Every row gives one point. A path goes straight from each point to the next, and from the last back to the first. The post is the endless flat space through its rows: a point in 2 columns, a line in 3, a plane in 4, and so on, so that a path can go around it. How many times does the path go around the post? Going back the other way cancels.

Post, 2 rows:
[[-1.6  0.8 -6.4]
 [-3.8 -1.3  4.8]]
Path (13 x 3):
[[-6.3  1.9 -1.2]
 [-8.5 -2.1 -4.2]
 [-2.2 -6.9  0.2]
 [ 0.7 -2.8 -2.8]
 [-2.2 -4.2 -1.8]
 [ 4.5 -0.9  5.2]
 [-0.4  2.8 -1.9]
 [-3.4  6.2 -6.1]
 [-8.1 -0.6  0.5]
 [-4.6 -3.6 -5.9]
 [-0.3 -8.1  3.6]
 [ 2.4  0.7 -3.6]
 [-2.6  1.2  4.5]]
Times around: 2

Post:
[[-3.1  2.4 -3.5 -6.1  1.2 -1.1]
 [ 0.2  2.3  4.2 -1.0 -5.2 -4.2]
 [ 0.7 -0.9 10.7 -5.8 -1.0 -4.9]
 [-4.2  1.2 -9.4  2.5  4.7 -4.1]
 [ 1.1  1.8 -4.8  6.8  1.9  2.8]]
Path (16 x 6):
[[ -5.8   0.8   4.2  -1.8  -0.3 -11.3]
 [ -2.9   3.1  -6.0   3.7   1.5   1.3]
 [  4.0   4.7   8.7  -1.7   4.7   1.8]
 [  0.6   7.8  -2.4  -6.4   1.0  -7.7]
 [  2.3  -4.4   6.1  -5.3   3.2  -5.5]
 [ -0.8  -5.7  -7.5   5.8   1.1   5.4]
 [ -5.9   0.9  -4.8  -3.7  -1.4  -6.2]
 [  0.2  -0.2  -4.3  -1.5  -1.6  -3.6]
 [  4.3   1.6  -0.3  -3.3   2.3  -3.2]
 [  0.1   7.1   1.0  -2.8   5.3  -4.2]
 [ -1.4   2.4   0.2   1.5   2.2   0.5]
 [ -5.6   0.1  -0.4   7.0  -3.6  -1.4]
 [ -1.8  -1.0  -2.9   4.5  -2.2  -1.9]
 [ -0.6  -1.0  -1.2  -3.5   1.5  -3.9]
 [  1.8   5.6  -6.8  -0.6   0.0   0.5]
 [ -0.5   6.2  -1.1  -0.1   4.2  -2.5]]
Times around: 1

Post (8 x 9):
[[-0.6  3.1  2.6  4.9 -1.8  1.6 -4.9  0.1 -2.2]
 [-1.9 -1.0 -4.7  4.2  2.3  9.3  3.5 -0.4 -1.3]
 [ 8.6  3.0  2.0 -2.0 -5.8 -5.8 -0.2 -0.6 -4.9]
 [-4.9 -1.4 -8.9 -0.1 -3.5 -1.6  5.1 -5.4  4.4]
 [-0.6  0.8 -0.8  2.1  2.0  3.5 -0.2 10.7  5.5]
 [ 0.0  0.0  3.6  5.2 -0.9 -5.6  1.6  3.7 -4.3]
 [ 1.2  2.3  4.3 -1.7  1.5 -1.7  1.4  1.8  1.7]
 [ 7.1 -3.5 -1.3 -7.1 -2.1 -1.8 -6.8 -5.2 -8.4]]
Path:
[[ -3.7   0.5  -0.7   2.1  -1.6  -0.4  -1.1  -1.3  -2.3]
 [  4.4  -2.5  -3.8  -1.6  -5.4  -1.4   3.3   2.9   0.4]
 [  5.1  -8.5  -1.9  -6.3  -6.0  -8.0  -2.9  -1.2   3.3]
 [ -6.1  -2.9   2.4   4.0  -3.3   1.9  -9.4   2.1  -3.0]
 [ -2.3  -3.6  -2.0  -4.8   1.4  -0.2  -3.8  -2.2  -5.8]
 [ -4.0   4.9   3.9  -1.8   3.9  -2.8  -7.9   1.6   1.7]
 [ -2.3  -4.6 -12.7   5.6  -0.7  -7.1  -0.5   0.7   1.0]
 [  5.4   2.7   5.0   7.4  -5.5  -5.1   4.5  -4.2  -6.5]
 [  0.5  -3.2  -2.3   0.5   2.4  14.8  -5.3   2.7   0.4]
 [  7.3  -1.2  -2.4  -7.4  -2.9   0.4   0.0   5.3  -0.2]
 [ -1.9  -1.7  -5.2   0.3  -2.1  -3.0   0.1   3.6  -1.5]
 [ -0.6   3.3  -2.5   1.1  -2.0  -8.3   7.4  -6.6  -4.6]
 [ -5.5   4.1   0.3   0.1   2.9  -3.3   2.4  -0.1   2.8]
 [ -0.1  -1.5  -2.2  -3.9  -2.1  -3.5   0.7   0.9  -0.4]
 [  4.2   1.9   2.8   0.1  -1.2   4.8   5.0   2.8  -0.7]
 [  1.3   0.1  11.1   4.9  -2.7  -0.4  -5.4   1.8   0.5]
 [  2.8   0.3   0.8   7.1   0.8   1.1   0.8   4.3   0.9]
 [  3.2  -0.3  -0.2  -4.3   2.2  -3.5  -5.7   3.2   0.7]
 [  0.5   6.5  -4.5  -0.7  -4.7   1.5  -4.1   1.1  -3.3]]
Times around: 0

Post, 11 rows:
[[ 0.2  2.8  6.4 -3.9  1.8  3.5 -0.2 -4.5 -6.9 -4.9  3.2 -9.1]
 [ 1.7  2.6  2.4 -8.2  2.8 -1.9 -4.6  2.2 -4.5  3.9 -7.9 -2.2]
 [-2.1 -4.1 -6.4  0.7  6.4  3.7  7.7  1.3  4.7 -1.8  3.8 -0.6]
 [ 3.8  0.4  2.6 -0.2 -1.9 -8.8 -5.7 -4.0  0.8 -4.1 -1.7  6.0]
 [ 0.5  3.9 -3.2 -0.1 -3.2 -3.7 -3.1  3.6  4.8 -1.1  2.8 -7.1]
 [ 1.6  3.5 -6.2  2.9  0.1  0.4  1.3 -3.8  3.0 -6.2 -2.7 -1.4]
 [ 1.6  0.7  1.2 -3.7  1.3 -0.5  1.7 -2.8  5.7  3.1 -6.3 -1.2]
 [ 2.8 -0.9  6.6 -7.8 -5.6  3.6 -1.3  5.9 -8.9 -3.3  1.5 -3.9]
 [-5.9  0.3 -0.3  3.4  0.9  3.3  6.0  0.6 -2.6 -1.3 -0.9 -5.4]
 [ 3.0  3.5 -6.7 -4.7 -8.2 -4.9  2.1  3.2 -1.5  3.1  0.5  0.4]
 [ 5.9  8.5  9.9 -2.0 -1.0  6.1 -8.0 -8.9 -6.1  4.1 -4.1  3.6]]
Path (21 x 12):
[[ 0.1  3.2 -4.6 -5.5 -0.5  1.2 -5.2  2.3 -0.4 -3.6 -8.2  2.8]
 [-0.6  0.4  2.1 -0.9 -1.7  4.4 -5.7 -1.8  1.7  3.4  1.0 -4.7]
 [ 1.7 -3.4  4.9 -2.4  4.3 -3.7 -2.7 -3.4 -5.4 -2.2 -2.5 -3.7]
 [ 3.9  4.5  5.6 -0.4  4.2  0.3 -1.7 -4.5 -5.0  4.0 -7.3 -3.0]
 [ 0.6  5.9  5.2 -3.2 -1.1 -3.9 -4.5  0.6 -6.5  1.0 -0.4 -4.4]
 [-0.1  4.2 -1.4 -3.7 -0.3 -5.8 -2.3  0.7 -6.3 -3.8  3.1 -1.9]
 [ 7.1  8.4 -2.8 -4.3 -0.6 -1.1  4.4 -2.9  6.5 -3.3 -2.9 -5.4]
 [ 3.5  1.4  1.2 -0.3 -0.9 -1.3  7.2 -5.5  4.7  0.4 -2.7 -1.9]
 [ 6.2  1.4  0.4 -0.9 -1.5 -0.8 -6.0  0.0 -5.5  1.1 -7.0 -2.4]
 [ 2.3  0.2 -0.4 -7.0 -6.7  3.3 -1.2  0.0 -5.2  5.9  2.9 -6.4]
 [ 3.0  4.5  3.3 -4.9  1.1  1.4 -8.1 -5.1  3.0  3.8 -4.0  4.2]
 [ 0.6 -1.7  0.0 -3.0  0.1  8.2  5.5 -1.4  7.7 -4.6 -1.1  1.8]
 [ 3.9  3.1  3.6 -3.8 -7.6 -3.1  4.8 -5.5  3.8 -2.1  0.2 -0.7]
 [ 8.0  6.0  6.8 -1.7  2.8 -5.5 -4.4 -1.0  2.2  0.3 -3.8  2.3]
 [-1.3  3.6  2.8 -0.1  0.2 -6.0 -1.4 -0.3  3.1 -0.5 -1.3  0.6]
 [-8.1 -0.8 -3.6 -2.6  0.3  3.2  1.7  3.5 -1.0 -3.8 -1.4 -1.2]
 [ 3.2  1.1 -4.8 -6.9 -8.7 -3.0 -2.4 -2.2 -0.1  0.6 -2.3 -2.2]
 [ 1.0 -2.7 -3.4  3.1 -4.0  0.2 -0.7  1.1  2.3 -5.3  6.8 -3.8]
 [ 0.6 -1.0  0.0 -5.5 -6.1 -2.2 -6.2  3.9  0.4 -3.3 -4.5  2.6]
 [ 0.3  1.4 -2.7 -2.8  0.8 -1.4 -3.2 -2.1 -3.5 -5.9 -0.1  6.9]
 [ 0.9 10.6 -2.7 -6.6 -8.2  3.6  4.6  1.4  5.6  1.7  4.3 -4.8]]
Times around: 0

Post, 17 rows:
[[  1.3   3.5   2.3   1.0   2.2   1.1  -1.5  -0.7  -6.7  -1.4   3.1   0.3
   -1.8  -2.0  -0.8   0.7   2.6  -6.6]
 [ -4.3  -3.4   5.8  -0.2   1.7  -4.2   2.1   0.4   1.2   0.6   5.5  -0.3
   -3.5   1.0  -1.2   3.0   2.7  -0.5]
 [ -4.4   2.4   0.3  -1.6   4.9   6.7  -5.4  -0.6  -0.7   0.6  -1.9   6.5
   -0.6  -2.0   0.2  -0.3   2.5  -3.4]
 [ -3.0   1.8   3.9   1.6  -1.9  -3.2   3.4   1.0  -1.4   1.4   0.8  -6.3
    1.7  -1.1  -2.3   0.9   3.6   1.6]
 [ -6.6  -6.9  -4.7   5.4   6.2   3.3   1.7  -0.8  -0.3   4.5  -4.0  -2.5
   -6.4   6.1  -3.3   1.8   3.2   3.2]
 [ -0.6  -0.7   3.7   6.7  -1.2   1.7  -1.9  -1.0   1.7  -0.3   0.5  -2.3
    2.7   0.8  -5.3   2.2  -0.1  -1.6]
 [ -1.5   4.5  -4.8   0.0   0.3  -1.0   1.7   2.7   1.4  -1.6   2.3   7.1
   -9.8   5.8   6.9  -1.9   6.7   1.9]
 [ -6.2   3.7   4.3  -6.1   4.9   4.3  -4.7   5.2   3.1  -0.2  -3.7   2.3
   -3.0  -1.4   8.0  -1.8  -4.0   4.2]
 [  1.0  -2.8  -4.7   4.7  -6.5  -3.8  -4.1   4.0  -0.2  -1.0   2.5   3.5
   -5.9  -5.1   5.6  -0.8  -0.3   0.9]
 [ -1.6   0.0   1.3  -0.7  -1.4  -2.6  -6.6  -1.0  -5.3  -1.7   2.4   7.3
    3.7   2.5   0.1  -2.1  -0.6   3.7]
 [  4.6  -2.6   9.4  -1.6   1.4   3.9   0.2  -1.8   3.6   1.5   0.8  -1.7
    1.8  -3.2  -3.7  -2.2   1.0  -5.1]
 [ -1.2  -3.4  -0.9   3.0   3.8   1.7   4.5   0.5   1.7  -4.2  -2.9  -5.6
    1.8   2.0  -4.0  -0.2   0.7  -2.7]
 [ -1.1   7.1  -0.8  -1.0   4.4   7.1   2.0  -0.1  -6.5   0.3   3.1   9.1
   -4.6  -2.4   3.4   0.9   0.9  -3.8]
 [  9.6   5.8  -2.2  -7.7   3.1   2.4  -4.3  -2.9   7.3 -11.1   6.2  -0.7
    9.3   2.0   0.2   0.0  -1.4   7.1]
 [  3.3  -0.4  -0.2   0.8  -2.7  -3.6  -0.5   2.0  -3.1   3.0   0.7   0.6
    1.2  -0.3   3.7   2.9  -0.6  -6.8]
 [ -1.3  -1.2   5.0   4.9   3.3  -0.6   1.3   0.0  -0.4   2.3   2.2   0.2
    1.5  -0.9   0.2  -1.3   2.7  -2.0]
 [ -1.0   0.7   1.9   1.9  -7.1  -0.6  -1.8  -8.4  -0.4  -2.4   0.5  -2.0
    0.2  -3.1   5.5  -2.4   1.4  -7.6]]
Path, 24 rows:
[[ -3.5   5.9  -8.1   9.5   0.6  -0.4  -4.5   0.0  -6.3   0.1  -6.3   4.4
   -2.8   6.2   9.6   1.2  -4.8  -3.2]
 [  0.0   4.4   6.0   4.0   0.0  -0.6  -2.9   2.4  -5.7  -2.6  -3.5 -10.6
    8.1  -5.0  -4.8  -2.6   6.9  -1.5]
 [ -6.1  -6.6  -8.7   4.6   1.9   0.7   2.8   2.1   0.1   3.3  -3.6  -0.2
   -1.6   4.6   5.9   3.7  -1.7  -3.6]
 [ -4.1   2.3  -1.8   6.0   2.9   2.1  -5.6  -1.5  -4.2  -3.1  -1.6  -0.5
    3.0   2.3  -2.9  -0.2   1.4  -6.1]
 [ -3.0   3.2  -1.2   0.5   3.8   9.8   0.6  -7.0   2.7   0.4  -8.8  -0.2
   -1.0   1.2  -3.8  -2.7   2.0   4.9]
 [  7.6  -0.6   4.5   1.9  -1.9   2.3  -1.2  -3.5   0.3  -3.9  -4.0   2.4
    7.5   2.0  -0.8  -8.2  -1.7  -3.5]
 [  0.9  -0.4  -3.1  -1.2   1.0  -0.7   2.8  -3.0  -7.3  -3.4   5.4   6.5
    2.3   1.2   5.3   5.8  -2.7  -7.2]
 [ -1.9   2.0  -6.0   5.5  -6.1  -1.2   3.7   0.0  -7.8  -1.9   0.8  -4.9
    0.8   5.8   0.9   4.0  -1.4  -3.5]
 [ -0.5   6.1 -10.3   8.0  -0.3   2.1  -5.5   0.2  -0.6  -6.1   1.7   5.1
   -7.8   4.8   5.7  -1.3  -4.6  -5.9]
 [ -6.4  -1.5  -1.3   1.1  -0.4  -5.7   2.0   2.4  -3.1  -1.2   1.1   1.5
   -1.3  -5.2  -0.1   0.5   4.3   0.0]
 [  4.3   2.5   2.8   3.5  -9.5   1.3   3.1  -4.3   4.1  -3.4   0.2  -0.9
   -1.9  -2.1   4.0   2.7   0.3   4.1]
 [ -0.9  -3.9   2.5   2.4  -3.4   1.4  -8.4   2.6  -3.2   0.6  -5.4   1.2
    5.2   7.9   0.8   0.1  -3.4  -3.2]
 [  6.9   5.3   6.8 -10.4  -0.2   1.8 -11.0  -0.5   4.8   2.8   4.2   2.3
    7.6   0.1   5.7  -3.6  -1.0  -3.3]
 [  5.1   3.6   3.8   1.0   3.9   2.5   4.3  -4.7   5.6   1.5   4.2   0.4
   -8.6   3.7   8.2  -2.9   0.7   0.4]
 [  0.4   1.2   0.7   1.0  -4.5   2.5   6.6   4.2   0.5   6.0  -6.0   1.2
  -10.3  -1.9   5.4   2.6   4.2   1.1]
 [  1.6  -4.7   1.2   1.0   6.7   2.6  -1.1   3.4   6.5  -1.0  -1.9   6.1
    2.2   6.6   6.6  -1.1   4.2  -3.4]
 [ -0.3  -5.7   4.7  -3.2  -2.8  -3.0  -3.3   5.5   3.8   4.8  -6.1 -11.7
    4.8  -1.6  -3.7   1.8  -0.1  -9.0]
 [  1.8   1.5  -6.0  -1.1  -0.9   1.7   3.4  -2.9   8.0   6.5  -3.9  -0.9
   -5.5  -3.2   5.0  -4.3   5.8  -1.1]
 [ -2.7  -0.3   5.8   6.9  -0.2   0.5   0.1  -3.2   0.8   1.7   3.1  11.0
   -5.1   0.9  -0.9  -0.5   3.8   3.4]
 [ -0.9  -1.7   2.1   1.1  -3.1  -4.2   2.7  -7.0   4.6  -3.8   4.8   0.9
    3.1   4.7   0.8   5.7   2.1   3.4]
 [ -2.7  -3.4  -5.1   5.9  -1.2  -3.4   3.0  -2.6  -4.1  -7.2   7.6   1.3
   -1.6  -1.4   5.3   5.3   2.2  -6.5]
 [ -2.0  -4.2  -1.6 -10.7   7.9   3.7   2.5   2.7  -0.5   0.5   0.4  -0.8
   -1.7   1.7   0.1   1.6  -1.1  -7.3]
 [  1.8   2.0   7.9  -3.4   6.9   4.1   1.0  -4.3  -4.7  -1.0   6.7   6.6
   -3.3  -1.2  -1.5  -2.3   2.1 -10.8]
 [ -5.4   2.9   7.5  -1.6  -6.9  -3.7  -3.5  -4.7  -6.0  -0.6   2.2  -0.2
    8.7  -3.6  -2.0  -2.5  -3.1   2.2]]
Times around: 5
